Each row of a before or after table is a point. One or more steps were done to the points. Then noise was added and the rows were shuffled. The steps act on columns, c1 being the first. Write out the steps. A step turns or swaps two columns, mirrors them in a line or flattens them onto one, adds a multiple of one to another, or multiplies or shifts one. Angles are multiples of 10 degrees, from the lower column toward the higher: turns from -170 to 170, lines from 10 to 170 but not 90. Use the fewest steps. Two steps may share a column if one is a turn and the other turns, adds or multiplies; they go together, in the order done. Otherwise the lowest column goes first.
In the rows, 128 means zero.

Before (12 x 2)
155 105

153 96

165 85

125 127

134 175

129 186

42 164

167 135

107 130

92 106

105 132

166 103
After (12 x 2)
91 43

124 103

126 107

160 154

129 125

149 92

171 165

70 129

121 167

152 167

81 135

150 158
Steps: turn c1 and c2 by 90 degrees

Before (10 x 4)
86 115 160 102

136 80 110 162

142 147 105 67

111 153 99 140

174 102 120 78

114 159 107 110

101 120 109 114

138 80 151 88

59 158 137 157

141 95 90 90
After (10 x 4)
126 138 107 154

138 146 160 179

68 122 106 181

150 60 109 86

86 103 152 161

152 123 99 129

87 58 89 157

138 103 107 160

50 95 120 146

204 167 138 144
Steps: multiply c4 by 1.3; turn c1 and c4 by -140 degrees; add 1 times c3 to c2

Before (10 x 9)
138 114 132 124 124 134 135 115 123

123 124 134 121 121 136 132 127 127

128 110 132 146 114 127 128 127 116

135 133 134 125 137 134 120 130 124

130 111 114 119 127 121 126 133 109

127 112 116 125 135 135 135 134 121

125 118 137 130 134 117 143 129 121

131 117 124 124 130 118 136 130 134

147 164 130 123 132 134 128 128 122

135 112 133 123 126 130 137 140 125
After (10 x 9)
109 130 133 112 122 135 131 127 127

250 130 129 119 132 134 128 128 122

85 120 115 143 136 136 135 134 121

104 120 123 130 130 117 136 130 134

86 117 113 140 128 121 126 133 109

81 119 133 140 115 128 128 127 116

98 114 133 116 126 130 137 141 125

151 126 134 116 137 134 119 129 124

98 126 138 117 134 117 143 129 122

107 112 132 118 124 134 134 116 123
Steps: turn c1 and c2 by -60 degrees; multiply c1 by 3; add -1.5 times c3 to c4

Before (10 x 12)
103 137 99 110 168 187 120 112 171 121 88 143

103 135 121 122 164 184 183 167 157 179 127 101

128 135 81 69 88 148 137 175 177 183 192 67

92 77 186 106 112 149 79 129 117 108 105 156

83 168 116 76 113 144 164 157 173 149 149 138

127 84 173 149 103 82 154 112 107 90 166 117

101 96 155 153 122 88 131 125 155 156 106 103

74 81 163 145 66 108 131 81 80 100 118 110

112 139 81 98 133 138 139 162 124 171 136 142

101 68 155 165 61 113 139 113 132 129 169 148
After (10 x 12)
74 82 171 111 112 109 132 81 51 101 118 111

111 138 76 158 134 137 136 160 127 171 137 141

101 67 163 91 76 113 139 112 88 129 168 148

129 85 196 108 122 82 154 111 95 90 165 115

128 134 70 186 66 148 138 175 140 182 192 67

101 97 175 104 106 89 130 125 144 155 106 103

104 135 93 134 137 185 183 166 173 178 126 99

85 168 109 180 88 144 163 158 152 150 150 139

92 77 176 151 123 149 78 129 109 107 103 155

104 137 71 146 131 186 119 111 187 122 87 142
Steps: add -0.5 times c6 to c3; multiply c4 by -1; turn c5 and c9 by 40 degrees

Before (12 x 20)
152 126 92 124 157 184 57 122 133 152 115 127 116 109 73 128 132 75 118
 182

89 128 123 103 160 148 40 140 37 99 137 200 145 131 111 177 112 144 146
 124

117 84 75 114 120 107 109 192 222 160 129 124 181 97 129 78 144 166 121
 139

152 75 149 161 104 140 146 186 81 181 141 179 87 120 101 158 195 79 110
 178

185 106 110 140 110 108 108 153 143 157 135 115 146 120 141 133 177 109
 133 61

130 118 76 134 123 94 116 102 103 173 154 125 146 161 105 173 138 68 100
 63

132 123 101 125 166 81 93 122 140 152 152 129 138 114 47 154 161 172 159
 117

138 127 131 77 173 104 109 101 152 101 117 126 135 116 66 23 148 95 155
 117

93 112 118 162 101 124 108 118 135 73 189 160 168 152 85 147 142 158 120
 140

128 165 91 87 143 100 98 158 173 133 170 163 169 128 173 166 128 154 112
 138

122 135 78 67 84 142 92 114 146 101 185 147 123 107 108 124 139 143 137
 109

113 129 102 68 168 171 52 142 153 131 161 230 141 126 125 161 158 96 104
 179
After (12 x 20)
187 105 108 139 137 149 163 137 144 142 132 116 147 129 141 133 176 151
 132 61

121 135 80 67 175 121 109 124 146 168 185 148 123 153 108 125 139 129
 138 107

114 130 103 67 81 89 143 133 154 202 161 228 142 143 124 161 159 145 105
 177

131 119 76 133 112 149 174 116 102 131 153 125 146 85 105 174 138 185
 100 65

151 125 93 124 81 81 164 124 134 193 115 127 117 164 71 129 131 168 117
 183

118 85 76 113 148 160 163 152 222 140 130 125 181 151 130 80 143 95 120
 139

90 127 123 102 104 108 116 132 37 219 137 201 145 133 112 177 112 101
 146 125

153 74 150 161 135 118 178 152 83 101 140 181 85 139 100 156 194 182 109
 179

129 164 91 88 123 155 139 141 174 155 171 162 169 117 173 166 128 98 111
 137

139 127 131 77 74 153 104 116 153 152 118 126 135 131 65 23 148 144 157
 117

130 124 101 125 108 177 159 125 140 158 153 129 136 126 47 155 161 74
 159 117

93 111 118 162 165 125 76 124 135 156 188 160 168 103 85 148 142 109 119
 139
Steps: turn c5 and c18 by -160 degrees; turn c6 and c14 by 160 degrees; turn c7 and c10 by -100 degrees; multiply c8 by 0.4

Before (11 x 32)
105 124 141 123 122 121 141 157 112 123 153 119 170 119 139 120 143 147
 140 145 123 130 126 133 100 129 140 145 119 159 163 123

152 124 143 120 142 129 136 139 132 127 120 136 120 119 116 158 102 146
 127 118 121 146 118 141 117 116 122 149 119 96 127 125

141 132 106 140 124 131 141 140 116 131 102 142 115 117 142 151 101 144
 125 116 127 126 129 122 153 126 7 137 112 111 135 93

140 109 113 136 138 125 136 140 86 125 163 117 92 111 108 165 113 141
 113 112 120 137 117 167 132 112 122 133 144 110 142 106

118 125 142 138 138 139 146 167 49 118 106 116 158 150 110 122 109 136
 112 117 136 126 134 151 103 121 151 102 161 116 104 104

164 114 83 110 142 142 124 143 138 129 104 129 135 102 126 121 122 133
 128 131 135 116 128 119 143 149 154 139 117 134 126 117

106 114 105 136 138 129 121 143 105 126 120 117 93 135 139 126 99 93 134
 116 163 127 120 150 107 138 132 137 110 114 117 115

113 135 144 136 131 135 145 137 132 105 104 145 105 125 140 126 181 127
 137 113 155 121 149 114 208 130 152 136 117 104 165 120

190 115 141 98 143 138 127 148 120 133 105 145 107 105 142 135 133 120
 139 129 149 149 127 114 111 111 109 143 141 114 138 122

110 145 144 121 143 125 133 155 139 80 122 127 107 109 140 131 105 125
 136 111 124 116 118 164 101 117 145 128 154 161 125 109

147 123 105 116 131 136 146 166 136 125 106 189 127 119 93 121 146 151
 106 111 129 127 194 127 108 115 152 126 113 118 143 125
After (11 x 32)
145 126 143 110 141 127 147 138 137 122 122 119 121 112 114 159 100 142
 128 115 120 147 113 149 138 117 125 147 121 109 130 127

107 125 141 99 140 142 135 169 51 120 105 101 158 148 112 123 104 137
 113 117 135 126 133 127 118 121 155 105 163 118 104 105

137 121 105 129 131 137 154 167 133 124 107 107 127 118 92 122 143 152
 106 112 128 127 195 141 188 117 156 126 110 118 146 128

183 114 140 151 146 143 156 150 119 131 110 113 109 111 139 134 133 124
 139 127 149 149 127 152 146 112 109 145 138 104 136 124

106 135 145 124 131 136 135 139 132 104 103 209 104 126 141 124 179 130
 137 113 156 125 148 158 143 128 153 138 118 133 164 117

111 119 108 105 138 132 109 145 105 126 121 106 95 135 143 128 97 94 133
 114 165 129 122 127 115 138 134 134 109 116 118 115

108 147 144 124 141 127 123 156 139 85 122 101 109 106 140 134 105 127
 136 109 120 115 117 81 129 114 146 127 156 111 124 110

102 123 139 144 123 123 130 158 113 122 153 97 171 121 138 119 143 147
 141 145 124 128 125 99 117 131 139 144 118 129 162 125

134 135 109 118 126 131 148 143 117 134 100 155 119 115 141 153 101 141
 128 115 125 127 130 147 140 128 9 137 116 137 134 90

159 115 82 150 144 146 145 142 135 129 106 144 136 101 125 123 119 132
 128 136 138 113 127 127 129 151 156 137 116 119 125 117

133 112 116 92 136 124 143 135 86 130 165 129 88 114 105 165 113 141 111
 113 120 138 115 122 113 112 117 137 146 103 139 107
Steps: turn c1 and c7 by 30 degrees; turn c24 and c30 by 120 degrees; turn c4 and c30 by 130 degrees; swap c12 and c25

Before (8 x 64)
105 69 171 89 116 122 123 143 154 87 156 157 108 137 153 157 118 128 117
 119 116 156 106 108 118 126 107 141 126 142 164 128 249 136 181 138 130
 123 145 115 144 150 103 121 141 104 138 127 148 102 142 153 126 132 149
 127 155 98 159 126 185 109 102 107

102 145 173 105 96 155 151 128 100 114 128 127 187 107 150 145 123 113
 129 149 150 161 147 134 114 142 102 155 116 133 152 148 102 173 124 147
 78 143 161 108 104 139 128 114 123 116 127 83 132 71 120 108 126 132
 137 116 142 141 117 95 91 133 111 66

105 131 53 139 115 126 166 105 125 96 145 103 98 129 130 153 114 130 107
 106 133 161 138 128 132 138 118 87 134 124 153 140 101 140 156 149 133
 148 151 99 101 149 111 139 151 123 197 123 152 121 126 136 125 138 137
 145 146 99 186 119 205 77 112 124

164 133 107 110 93 137 120 150 118 85 157 101 99 165 152 118 102 147 111
 106 164 80 125 115 127 143 107 155 85 102 134 146 137 111 122 82 135
 120 146 102 195 149 145 138 111 130 140 134 142 108 115 90 153 207 151
 132 153 115 118 158 91 162 118 153

116 147 82 134 103 129 133 136 160 102 124 145 129 109 142 118 154 73
 132 116 126 111 150 111 127 106 143 148 105 141 132 149 85 113 138 133
 117 126 162 105 110 148 115 97 117 114 127 121 135 110 139 110 149 163
 130 128 153 107 115 93 100 108 94 161

158 149 168 134 103 121 120 129 127 134 123 136 184 113 158 154 164 134
 160 135 163 132 117 127 139 140 126 153 138 120 137 150 80 118 114 149
 110 95 115 175 105 122 103 120 102 109 152 88 129 114 128 91 131 124
 127 124 149 126 113 117 94 98 133 142

126 137 155 136 102 154 126 153 152 97 151 105 155 112 132 106 126 140
 106 147 161 145 159 115 129 107 101 138 146 136 140 149 101 104 140 132
 102 142 155 125 104 136 116 137 127 97 139 133 160 92 134 146 140 115
 134 125 130 95 116 117 91 153 109 128

133 152 170 142 121 113 141 148 161 158 128 113 95 115 159 154 92 136
 202 129 107 110 126 149 154 145 132 152 134 126 135 127 123 98 98 133
 134 137 112 129 100 141 105 124 123 145 146 120 131 106 155 85 139 112
 137 147 90 217 116 145 93 160 94 146
After (8 x 64)
105 131 55 141 114 125 166 105 125 96 147 102 97 130 130 154 112 131 108
 106 133 164 140 127 132 137 119 88 134 123 156 139 101 138 154 148 134
 146 149 99 101 151 111 138 150 124 198 124 137 119 126 136 125 134 135
 145 145 99 185 119 207 77 111 124

163 134 107 111 91 139 117 152 119 84 155 100 99 164 154 116 103 148 112
 109 164 83 125 113 125 143 105 153 85 102 134 145 138 113 125 82 134
 120 147 101 196 150 146 137 109 130 140 131 132 107 119 91 153 209 153
 132 152 116 120 157 90 162 118 153

115 149 83 132 104 129 135 138 162 101 126 144 130 110 141 117 155 74
 132 116 130 110 150 113 128 105 144 147 105 141 131 149 86 113 136 136
 118 128 161 103 109 146 117 96 113 113 129 122 131 110 140 111 150 165
 127 127 154 109 114 94 101 106 92 159

106 145 171 105 96 155 154 129 98 113 127 127 185 108 150 144 124 113
 127 149 150 160 143 135 113 142 101 156 119 134 152 151 102 172 124 147
 81 145 159 107 105 138 127 112 126 114 128 83 128 70 119 106 127 135
 138 115 140 141 119 95 90 133 108 65

132 153 170 145 120 114 141 148 160 156 129 113 93 114 158 157 93 137
 204 129 110 108 125 151 154 144 134 149 135 125 135 128 123 98 97 132
 134 140 113 130 102 142 104 123 123 144 146 121 129 105 156 88 140 110
 135 144 92 216 115 146 93 164 91 145

129 136 157 133 104 155 126 155 150 96 150 107 155 111 132 104 125 140
 107 147 161 146 159 115 126 107 104 139 148 135 140 148 100 101 142 132
 103 141 155 125 104 137 116 137 127 98 140 135 140 91 133 144 138 113
 133 129 128 93 116 116 93 153 111 125

105 68 171 89 116 123 122 141 153 86 158 157 105 137 152 160 117 128 118
 117 119 156 105 107 115 127 106 144 129 139 165 129 251 137 182 137 129
 125 144 116 140 150 104 119 139 102 137 124 134 101 142 153 126 131 150
 126 155 100 159 125 184 110 102 106

157 148 167 134 105 121 122 130 127 133 123 137 183 114 161 154 164 134
 161 133 164 133 116 128 141 142 126 152 137 119 134 149 78 118 111 152
 109 97 116 177 108 123 104 117 102 107 151 89 128 115 130 91 130 122
 126 122 149 125 115 117 94 98 134 141
Steps: multiply c49 by 0.4
